Every row gives one point. The window is the flat piece filled in between its corners: a triangle in 3 columns, a solid with four corners in 4, and so on. A path goes straight from each point to the next, and from the last back to the first. List the points from which the path goes on through the window.

Window (4 x 4):
-33, 65, 35, -23
71, -17, -20, 6
-4, 26, 58, -4
24, -53, -36, -1
Path:
(1): 12, -29, -32, 56
(2): -3, -4, -16, 54
(3): 25, -37, -7, -37
(4): -7, 60, 65, -44
(5): -29, 59, 38, 46
(6): -36, 38, 21, 30
(7): -5, -7, 26, -64
(8): -22, 50, 32, -42
(9): -26, 53, 26, 3
(10): -30, 63, 15, 35
(11): -25, 53, 39, -45
(12): 56, -56, -23, -29
Through the window after points: 2, 8, 10

Window (6 x 6):
43, -58, -42, 42, -42, -2
-39, 5, 28, -67, -57, 28
-8, 67, 42, -21, -30, 3
75, -95, -60, -35, 77, -15
-10, -19, 80, 44, -1, 39
-65, 3, -3, -44, 29, 18
Path:
(1): -29, -28, 7, -40, 16, -16
(2): -12, -5, -28, -39, 23, 54
(3): 41, -44, -54, -7, 22, 33
(4): 28, -64, -18, -5, 8, -27
(5): -7, -41, 1, -32, -30, -80
(6): 20, -6, -49, -33, -1, 52
(7): 40, -29, -43, 5, -6, 56
(8): 29, -66, -11, 35, -27, -34
(9): -16, -52, 17, -22, -6, -67
(10): 23, -12, -1, -22, 13, 27
(11): 36, -44, -59, -29, 24, 19
(12): 24, -52, -40, -39, 11, -32
(13): -45, 16, 72, -28, -37, -64
(14): -19, 43, 39, -3, -43, 53
(15): 1, 36, 14, -2, 17, 44
(16): -18, 14, 50, 1, -14, -55
Through the window after points: 1, 3, 7, 9

Window:
-28, -44, -9, -62, -45, -13, 5, 39
22, 5, 41, -46, 49, 4, 62, 45
-10, 3, -35, -8, -39, 47, 7, -28
25, 7, -64, 8, -95, -28, -12, -53
24, -59, 89, 38, 58, 30, 21, -31
5, 62, -44, 19, 25, -11, -25, -11
7, 15, -86, 43, 9, -23, 27, -4
-65, 95, 49, -11, -10, 9, 41, 57
Path:
(1): 7, 13, 13, 16, -4, 35, 10, 63
(2): 33, -5, 45, 12, -14, 38, 6, 40
(3): -16, -4, 29, -23, 10, 2, 13, -46
(4): -31, 33, -10, -26, 3, -21, 33, -8
(5): 19, 20, -28, 36, -41, 19, -17, 41
(6): 34, 27, -16, 9, -46, 30, -19, 47
(7): -31, 22, -12, -21, 5, -11, 8, -57
(8): -27, 9, -6, -16, 50, -16, 50, -34
(9): 20, 12, 12, 26, 2, 27, 12, 74
(10): 20, 5, 21, 8, -7, 6, 14, 56
(11): -31, 6, 8, -21, 25, -13, 36, -20
(12): -25, 25, 6, -12, 29, -3, 23, -9
Through the window after points: 4

Window, 9 rows:
-21, -25, -29, -53, 13, -44, 17, -9, 17
-39, 45, 16, -3, -49, 22, -20, 18, -13
14, 46, 2, -27, 2, 13, 3, 23, 18
-22, 49, 25, 11, 10, -7, 28, -1, -36
25, -20, -16, 15, 9, -5, -55, -35, 41
-21, -58, 8, 8, 9, 24, -36, 3, 16
7, 44, -14, 5, -33, 31, 31, -1, 11
22, 31, 39, 30, -36, 3, -1, 5, 32
65, -24, -56, 21, 31, -95, -10, 30, -5
Path:
(1): -11, 55, -28, 29, 16, 19, -1, 14, 67
(2): -18, 36, -24, 25, 9, 10, -10, 21, 40
(3): 58, 6, 47, 3, -34, 24, -21, 0, -18
(4): 27, -13, 31, -43, -6, 14, -4, -1, -33
(5): -29, 1, -11, 33, 6, 7, -19, 13, 43
(6): -25, 11, -4, 35, 14, -9, 1, 31, 51
(7): 25, 5, 3, 1, -11, 6, -20, 4, -9
(8): 38, -9, 10, -11, -12, -12, -30, -10, -14
(9): -18, 23, -21, 33, 22, -16, 1, -2, 35
(10): 2, 6, -37, 62, 24, -57, 12, 47, 29
(11): 81, -21, -18, -32, 1, -54, -27, -10, -23
(12): 30, 5, 28, 4, -26, 6, -10, -11, -15
(13): -33, 46, -22, 20, -6, 7, 7, 16, 54
(14): -43, 21, -6, 24, 18, 16, 14, 3, 61
(15): -5, -9, 20, -31, -30, 21, -24, -5, -20
(16): 21, 15, 6, -16, -43, 13, 24, -5, -24
Through the window after points: 4, 8, 10, 12, 16

Window:
21, 6, 5, -33, -8, 13, -7, -28, 2, -24, -20
13, -3, -31, 6, 22, -41, -23, -1, 4, 0, 9
-18, -12, -23, 17, -29, 29, 14, -17, -7, -19, 2
-18, -29, 58, -3, 12, 35, -1, 52, 15, 2, -27
12, 11, -32, -87, -11, 36, -44, 28, -36, 16, -17
-25, 4, -25, -24, 2, 28, -38, 34, 37, -12, -32
2, -64, 11, -36, -38, 28, -3, -12, 23, 11, 29
-3, 5, 13, -12, -23, 10, -34, -21, 2, 26, -14
-9, 19, -30, 2, -36, -74, -16, 0, -17, -49, 9
-6, -11, -9, 42, -37, -40, -42, -38, -48, -95, 19
-43, -23, 11, -16, 8, -13, -4, -17, 7, -13, 29
Path:
(1): -5, -16, -6, -32, -7, 16, -20, -4, -11, -2, -23
(2): -10, -22, -25, -19, -19, -38, -10, -41, -27, -18, -27
(3): 8, 23, -5, 6, -23, -4, -36, 5, 1, -37, 30
(4): -13, 10, -1, -19, -8, 12, -20, 7, 6, -2, 20
(5): -17, -20, -4, -29, -6, 1, -23, -10, -3, -4, -15
(6): -16, -30, -23, -9, -13, -19, -8, -4, -14, -8, -23
(7): -3, 19, -12, 4, -9, -6, -29, 10, 11, -21, 32
(8): 17, 20, 0, -13, -17, 39, -26, 17, -3, -13, 44
Through the window after points: 4

Window, 12 rows:
-29, 40, -36, 9, 7, 60, 34, 7, -21, -45, -15, 4
46, 8, 0, -9, 19, -47, 87, -19, 9, 11, -2, 10
-15, 4, 17, -46, 20, -39, -8, 16, -27, 4, 29, -16
-5, -8, -9, 26, -95, -4, -36, 26, -12, -16, 44, 12
-55, 21, 12, 72, 71, -28, 22, 11, 16, -30, -3, 11
10, -25, 22, -3, -39, -50, 8, -25, 1, 2, -50, 15
-2, 42, -15, 8, -34, -8, -33, 43, 65, 14, 6, -9
-37, 88, 29, -35, -60, 10, 11, -45, 16, -8, 1, -11
10, 24, 10, 35, -40, 74, 23, 1, 39, 67, -35, 5
14, 30, -67, -12, -3, -24, 47, -2, -54, 27, 3, 16
-41, 2, -29, -15, 11, -29, 19, 14, 55, 24, 39, -5
20, -6, -30, 10, -74, 6, -83, -17, 8, -5, 60, 16
Path:
(1): 27, 8, -24, 28, -49, -1, 43, -9, 13, 18, 14, -69
(2): -7, 21, 6, 9, -19, 30, 2, 6, 24, 34, -13, 42
(3): -28, 23, 16, -30, 3, -26, -2, 11, -8, -2, 8, 73
(4): -9, 7, -10, 11, -13, -13, 13, -16, -11, -4, 13, -17
(5): -2, 7, -35, 26, -18, 22, 21, -9, -3, -31, -18, -36
(6): -43, 51, 10, -33, 13, 16, 19, 19, -11, 1, 8, 77
(7): -27, 13, 11, -45, -3, -23, 10, 20, 17, 6, 6, 52
(8): -8, 30, -3, 13, -11, -18, 25, -2, 3, 6, 1, -44
Through the window after points: 1, 5

Window:
4, 26, 21, -34, -29, 7, 10, 1, 1, -5, -38, -62, 16, 54
9, -41, 17, -29, 21, 22, 25, 44, 56, 62, -7, -8, -14, 22
-30, 2, 9, -81, -20, 19, 19, 31, -28, 21, -28, -2, -19, -7
-10, -6, 14, -70, -44, -34, 5, -6, -13, 41, -22, 38, -49, -8
-38, 5, 43, 24, -14, -2, -10, 23, 11, -7, -27, 67, 11, 0
-15, -95, 26, 17, 4, 33, 9, -28, 4, -26, -18, 20, 1, 18
13, -41, -56, 25, -48, 38, -22, 18, 1, -19, 6, -14, -12, 32
26, 24, 32, 9, 18, 17, -9, -18, 8, 34, -68, -4, -26, 15
14, 9, -33, -58, -2, 20, -48, 18, 21, -13, 24, -15, 16, 19
-9, -17, 69, 43, -2, 14, 44, -34, 3, 5, -21, 21, -57, 1
-56, -55, 13, 5, 53, -30, 0, 37, 22, 0, 17, -11, 6, 1
-56, -11, -10, 13, -21, 20, 49, -15, -28, 29, 2, -18, 22, 24
16, -39, 4, 58, 8, 31, 26, 35, -17, 29, 20, -24, 47, 19
-9, -1, 35, 2, 16, -6, -92, 1, 17, 45, 23, -28, -62, 32
Path:
(1): -42, -22, 24, -30, -18, 10, -8, 3, 51, 37, 2, -21, 6, -48
(2): 2, -16, 24, -17, 28, 3, 11, 18, -6, 22, -14, 5, -19, 46
(3): -19, -7, 29, 2, 48, -7, 0, 17, -16, 18, 14, 6, -16, 56
(4): -27, -38, 7, -8, -12, 2, -24, 13, 32, 17, -4, -23, -15, -18
(5): -20, -12, 26, -17, -11, 7, -6, 14, 20, 43, -10, -19, -17, -10
(6): -1, -10, 24, -20, 16, 6, 1, 10, 6, 19, -12, 9, -12, 30
(7): -6, -23, 32, -28, 25, -8, 21, 10, -24, 26, -13, 17, -35, 54
(8): -27, -11, 16, 6, -11, 22, -8, 7, 54, 22, -7, -24, 26, -37
Through the window after points: 3

Window:
-2, 28, -22, -57, 10, -29, 41, 23, -10, 8, -33, -22, -8, -14
0, 31, 8, 29, 51, -1, -5, 3, -19, -31, -5, 20, -31, -2
-19, 41, 10, -4, -12, -26, 19, 48, -6, -5, -10, -15, 0, -3
18, -20, -24, 46, 53, -3, 7, 5, -20, 0, 58, 15, -39, 13
-8, 27, 21, 27, 10, 18, 20, 21, 5, 19, -23, -54, -5, -8
2, 57, 5, -64, 0, -34, 10, -4, -9, 12, 8, -39, -18, -22
-6, 35, -45, 37, 2, -19, -4, 12, -23, 5, -30, -12, -15, 28
-5, 8, 12, 1, 31, -34, 13, 11, 18, 7, -6, -18, 20, 31
-29, 41, 12, -5, -21, 8, 60, -32, 3, 22, -9, 28, 32, -17
-1, -5, 7, 23, -20, 95, 2, -4, 75, -2, -2, 5, 27, 36
32, 4, -24, 9, 11, 23, -12, -38, -60, -45, 11, 16, 48, 10
17, 29, 2, -5, 12, -25, -17, 19, -24, 17, -24, 8, 12, -15
-21, -38, 3, 26, -2, -37, -4, -7, -16, -4, -18, -40, -13, -4
-54, 2, -12, -19, 15, 0, -18, 14, -12, 15, -8, -70, 0, -24
Path:
(1): 2, 26, -11, 21, 4, -10, 2, -6, 10, -12, -1, -19, 4, -11
(2): -13, 2, 23, -15, 19, 11, 5, 19, -34, 11, 3, 1, -7, 25
(3): -21, 14, 31, -30, -3, 15, 20, 5, -51, -6, -17, 12, -17, 30
(4): 12, 22, -36, 5, 24, -32, 6, -2, 12, -3, 5, -15, 16, -20
(5): -7, 9, -8, 21, 0, 5, 3, -3, 20, -4, -4, -17, 12, -6
(6): -9, 3, 10, 2, 6, 12, 11, 6, 0, 11, -15, -5, 1, 29
(7): -22, 22, 21, -28, -10, 7, 10, 5, -34, 9, -17, -4, -10, 35
(8): -1, 37, -12, 5, 8, -15, 17, -9, 23, 4, -10, -21, 24, -45
(9): 10, 7, -21, 22, 22, -16, 4, 6, -3, -3, 11, -14, -7, -10
(10): -17, 2, -3, 6, 24, 5, 14, 11, -29, 11, 7, -2, -27, 26
(11): -12, -1, 5, -6, 15, 9, 3, 5, -47, 7, 0, 4, -8, 43
(12): 15, 31, -19, 14, 15, -10, 9, 0, 11, -21, 3, -10, 6, -31
(13): -1, 35, -17, 17, 5, -27, 24, 1, 27, -6, 10, -27, 10, -46
(14): -12, 18, 14, -6, 10, 10, 19, 8, -15, 14, -24, -11, -2, 18
(15): -9, 8, 11, 0, 9, 20, 7, 17, -23, 11, -8, -10, -4, 33
(16): 8, 23, -17, 26, 8, -1, 5, -17, 27, -16, -8, -25, 28, -23
Through the window after points: 5, 9, 11, 13, 15

Window, 14 rows:
14, 6, -17, 2, 47, -20, 32, -31, -5, -50, 2, -24, 14, 15
9, 33, 51, 10, -7, 8, -36, 17, -20, -11, 13, 37, -15, -31
-33, -9, 37, -11, -10, 14, -24, 54, 24, -7, -21, 15, 15, 3
-40, -1, -10, 14, 26, -39, 18, -60, 1, -16, -43, -3, -2, 42
-41, -3, -23, -25, -35, -2, -12, -2, -2, 25, 25, 8, 51, 42
-32, 51, -25, -4, 43, -10, 19, -26, 23, -21, 36, 7, 0, 43
25, 6, 32, -30, -6, -14, 20, 9, -2, 30, -57, 14, -28, -13
-17, 10, 21, -22, 26, -39, 20, -26, 16, -35, 41, 23, 10, -3
-53, -32, -37, -82, -40, 20, -14, 6, -36, 11, 28, 44, 10, 95
4, 1, 37, 14, 41, -17, 11, -19, 22, -10, 16, -3, 32, 55
-1, -13, -21, 41, 37, -26, 56, -37, 24, -26, 25, 7, -7, 31
36, -15, 18, -17, -14, -22, -48, 28, 36, 0, -28, 28, 4, 7
22, -40, 32, -39, -5, 27, -46, 4, 29, 24, -8, 6, -16, -17
2, 19, 54, 3, -14, -31, -26, 32, 8, -7, 2, -22, -36, -12
Path:
(1): 14, 0, 17, -46, -45, 8, 29, -24, 24, -36, -32, 17, 21, 19
(2): -4, -12, 6, -3, 26, -26, -25, 11, 17, 13, 3, 8, -2, 21
(3): -25, -11, 12, -12, 31, -39, 4, 8, 0, 21, -11, 6, 11, 28
(4): -3, 25, -3, -8, -27, 11, 0, -18, 8, -42, 9, 17, 2, 19
(5): 27, 17, 35, -12, -28, -22, 11, -31, 51, -53, -35, 23, 6, 26
(6): -22, -16, -2, -5, 30, -16, -18, 24, -24, 43, 3, -6, -15, 6
(7): -8, -48, -5, 2, 30, -46, -28, -10, -13, 14, -4, 8, 23, 41
(8): -23, 53, 20, -36, -14, 36, 40, -10, 27, -32, 29, 16, -4, 46
Through the window after points: 5, 7

Window (14 x 14):
-14, -8, 13, 36, -25, 2, 14, -6, 14, 31, 10, 2, -14, 41
-20, 8, 5, -34, -23, -18, -43, -14, 3, 13, -43, -24, 56, -12
6, 10, 11, 58, -47, 30, 30, -48, 2, -5, -50, -40, 10, -25
23, -4, 25, 51, 1, 6, -27, -11, -9, -9, -67, 0, 17, -26
-58, -57, 49, -15, 0, 56, 2, 4, 1, -67, 27, -50, -42, 47
-2, -28, -37, -27, 9, -22, -31, -28, 27, -42, 17, 40, 31, -24
-45, -39, -54, 29, -28, -23, 18, 69, -32, 32, -27, -16, -45, -5
45, 35, 30, -37, 24, -34, 27, 23, 22, -7, -66, -43, 9, -25
17, 22, -63, 20, -36, 40, -32, 6, -8, 27, -17, 6, -18, 5
28, 17, -8, 16, 17, -27, -49, -29, 9, -22, 3, -17, 11, -36
18, 11, 22, -17, 7, -23, 19, -17, -45, 9, 14, 9, -10, -8
-51, -25, -38, -35, -5, 2, -55, -23, -1, -4, -57, -21, -38, -1
-38, 41, -65, -14, 56, 44, 21, -33, -34, -28, -10, -34, -21, 24
14, -95, -30, 18, -17, -19, -11, 28, -6, 40, 24, 3, -12, 10
Path:
(1): 8, -6, -19, 10, -28, -45, 4, -9, -26, -31, -24, -16, 4, 24
(2): 0, 4, -26, 48, -33, -14, 8, -32, -17, -32, -36, -23, 1, 19
(3): -10, 2, 11, -4, 13, 60, 13, -17, 6, 27, -21, -29, -3, -42
(4): -10, -16, -7, 12, 13, 15, -12, 13, 13, 39, -9, -10, -10, -37
(5): 12, -27, -18, 20, -30, -37, -17, -7, -27, -29, -22, -9, 4, 26
(6): 37, -10, -34, -4, -18, -46, -28, -8, -15, -41, -28, -4, 1, 16
(7): -39, -10, 9, -14, 28, 32, -2, -24, 27, 15, 26, 23, 20, -50
(8): -7, -10, 9, 2, 13, 7, -13, -5, 6, 2, -19, -16, -4, -20
Through the window after points: 2, 4, 6

Window:
44, -8, 19, -16, 2, -40, -49, -27, 3, -21, -57, 10, -95, 26
41, 15, 17, -31, -17, 6, -70, 9, 48, 23, -54, -13, -21, 8
79, -31, 4, 46, -15, -30, 35, 19, -55, 39, -14, 12, -51, 28
-11, 24, -54, -64, -21, 21, 77, -46, 17, -31, -10, -49, 41, 10
14, 17, -45, -5, -1, 5, -65, -1, 37, -28, -54, 59, -28, 8
-15, 33, -25, 1, -39, -2, 17, -52, -23, -14, 36, -40, 32, 47
2, 52, -2, -51, 18, 20, 34, -15, -37, -12, 65, -26, -2, -22
27, 21, 9, 46, 11, -12, -24, -27, -7, 11, -78, -9, -48, -30
-51, -5, -64, -16, 1, -19, 49, -2, 11, -15, 38, -78, 21, 12
-19, -52, 12, -2, -28, 31, 6, -12, -44, 13, -15, 2, -37, 19
9, 40, 6, -26, -38, -48, -41, 27, -33, 6, -82, 14, -51, -15
29, 32, -16, 10, -54, 22, -35, 7, 35, -20, -41, -1, -88, 3
1, 27, -48, -26, 17, 40, 41, 0, -56, -43, 20, -86, 30, 40
28, -23, 39, 15, -24, -12, 30, 14, -46, -54, 17, -19, 6, -8
Path:
(1): -18, 40, 20, -24, 10, -7, 32, -4, -6, -17, -17, 5, -10, 38
(2): 16, 13, -36, -7, -41, -9, -21, -16, -15, -7, -23, -20, -13, 0
(3): 33, -11, -7, -1, -13, -10, -17, -21, -26, -9, -26, -21, -36, -3
(4): 3, 19, 10, 3, -1, -18, 11, 5, 10, -24, -20, -5, -34, 17
(5): -8, 22, 30, -1, -3, 3, 21, 13, -1, -28, -47, -10, -24, 38
(6): 35, -13, -37, -14, -17, -11, -23, -12, -20, -3, -7, -14, -31, -28
(7): 50, -6, -44, -28, -47, 6, -23, -33, -18, -28, -30, -33, -37, -15
(8): -15, 24, -4, -3, 14, -2, 18, 2, 22, -9, -24, 22, -4, 30
Through the window after points: 1, 3, 7

Window:
-36, 51, 4, -22, 21, -4, 1, 22, -38, 0, 17, 23, -41, -2
32, -3, -18, -29, 8, 1, -24, 27, 5, 40, -4, -18, -74, -10
-13, -28, -85, 3, 78, -37, -19, -11, 52, -17, 39, -11, 28, -21
71, -14, 9, -6, -6, 17, -22, 64, 60, -5, -32, 0, -20, 17
-13, 67, -20, -3, 13, 5, -1, -32, -42, -95, -84, 16, 6, -42
23, -4, 18, 51, 9, -42, 4, -21, 15, 33, -19, 23, -13, -10
47, 20, 4, 22, -31, 42, 26, -29, 15, -11, 16, 24, -38, 28
7, 26, 15, 28, -17, 30, 22, -6, -17, 56, 4, -37, 2, 29
-38, -31, 2, 1, -33, 39, 13, -9, 11, 60, -36, -11, -31, 39
21, -6, 2, 2, 8, -49, 4, -24, 32, 36, -34, 1, -1, 61
-13, 47, -25, 38, 11, -21, -47, 19, 7, 50, -4, -9, -12, 18
17, 29, 28, -64, -30, -23, -29, -11, 57, -15, 32, 1, -7, 11
10, 62, 8, 1, -49, -13, 40, 32, 34, 41, 33, -1, -48, 18
20, -28, -17, 13, -31, -15, 7, -3, -21, -34, -24, 11, -21, 7
Path:
(1): 50, 17, -20, -15, 5, -14, -26, 21, -14, 22, -22, 12, 32, -16
(2): 33, 27, -31, -49, -35, -14, -3, -22, 25, 64, -29, 34, -2, -18
(3): -20, -1, 29, 35, 27, 15, -5, 19, 19, -15, 16, -31, -39, 48
(4): -10, 11, 22, 43, -6, -11, -1, 11, 6, -7, -1, -46, -54, 31
(5): 29, 39, -3, -24, -19, 10, 9, 0, -5, 17, -31, 42, -7, -11
(6): 18, 3, -20, -20, -22, -4, 30, 24, 16, 27, 8, 58, -5, -25
(7): 7, 21, 5, 8, -6, -2, -10, -13, 3, -15, 1, -19, -33, 29
(8): -13, 7, -2, 30, 11, -17, -13, 15, 45, 12, 8, -39, -29, 23
(9): 8, 8, -55, -24, 5, 6, 2, -16, -13, 32, -3, 43, 11, -11
(10): 7, 17, -8, -25, -9, -13, -6, 7, -4, 12, -2, 29, -17, 7
(11): -19, 23, 14, 23, 9, -18, 7, 1, 20, 7, -13, -38, -29, 17
(12): -4, 1, -1, 7, 12, -3, -15, 4, 24, -4, -4, -20, -36, 8
(13): 41, 19, -59, -16, 5, -28, -8, 18, 13, 20, 13, 41, 49, -2
(14): 34, 0, -25, -41, -4, 39, -16, -12, 11, 23, -14, 29, 47, 0
(15): -13, 7, 8, 45, 4, -37, 6, 6, -2, -9, -8, -23, -74, 20
(16): -8, 6, 11, 11, -8, 8, 14, -5, 37, 1, 3, -16, -41, 36
Through the window after points: 6, 8, 12, 16

Window, 14 rows:
-6, -13, -44, -12, 14, 25, 50, 27, -30, 8, 29, 13, 19, 26
-45, -57, -26, 25, -39, 1, -32, -7, -16, 20, -95, -21, 29, 43
32, 27, 55, -17, -32, -27, -32, -31, -12, 55, -29, 26, 17, -24
-13, 2, 40, -25, -16, -38, -2, -16, 21, 59, 48, 30, 2, -6
23, -33, 85, 19, -29, -19, -14, 5, 5, 45, -19, 17, 1, -35
22, 2, 27, 41, -22, -22, -61, 26, 24, 41, -30, 3, -23, -19
49, -33, 22, 30, -3, -47, -30, -21, 38, 45, -41, 23, 7, -11
-12, 13, 2, 0, -20, -9, 50, -23, -7, -6, 24, -26, -1, -2
-49, -10, -43, 44, 15, 18, 40, -4, -21, -3, -5, 49, -6, 17
-45, -3, -22, 21, 30, 23, 16, 6, -2, -26, 3, 5, 52, 22
-18, -16, 0, -30, 25, -4, 6, -17, -22, -3, 23, 4, -16, -27
-8, 6, 19, -27, 4, 41, 24, -39, 16, 51, 16, -5, 0, -8
16, 8, 47, -50, -36, 0, 7, -13, 34, 1, 11, 30, -17, -16
-48, 15, -9, -30, 34, 2, 66, 14, -4, 6, -12, -2, 2, 13
Path:
(1): -20, 4, -15, -1, -32, -5, 20, -9, 1, 16, 0, -3, 13, -35
(2): -33, -4, -22, -12, -10, 10, 14, 3, 13, 19, -12, 29, 31, -20
(3): -21, -6, 4, 15, 20, 4, 17, -10, -10, 0, 10, 8, 3, 18
(4): -13, -7, 17, 8, 3, -5, -1, -12, -15, -4, -2, 2, 0, 19
(5): -20, -10, -28, 5, -17, -20, 25, 23, 17, 32, -23, 13, 25, -33
(6): -21, -19, -24, -23, -6, 3, 27, 4, 19, 19, -8, 14, 38, -45
(7): -1, 1, 28, 13, -6, -1, 0, -6, 1, 22, -8, 12, 3, 23
(8): 2, -14, 37, -5, 28, 13, 14, -21, -6, 17, 5, -1, -13, 47
Through the window after points: 2, 8
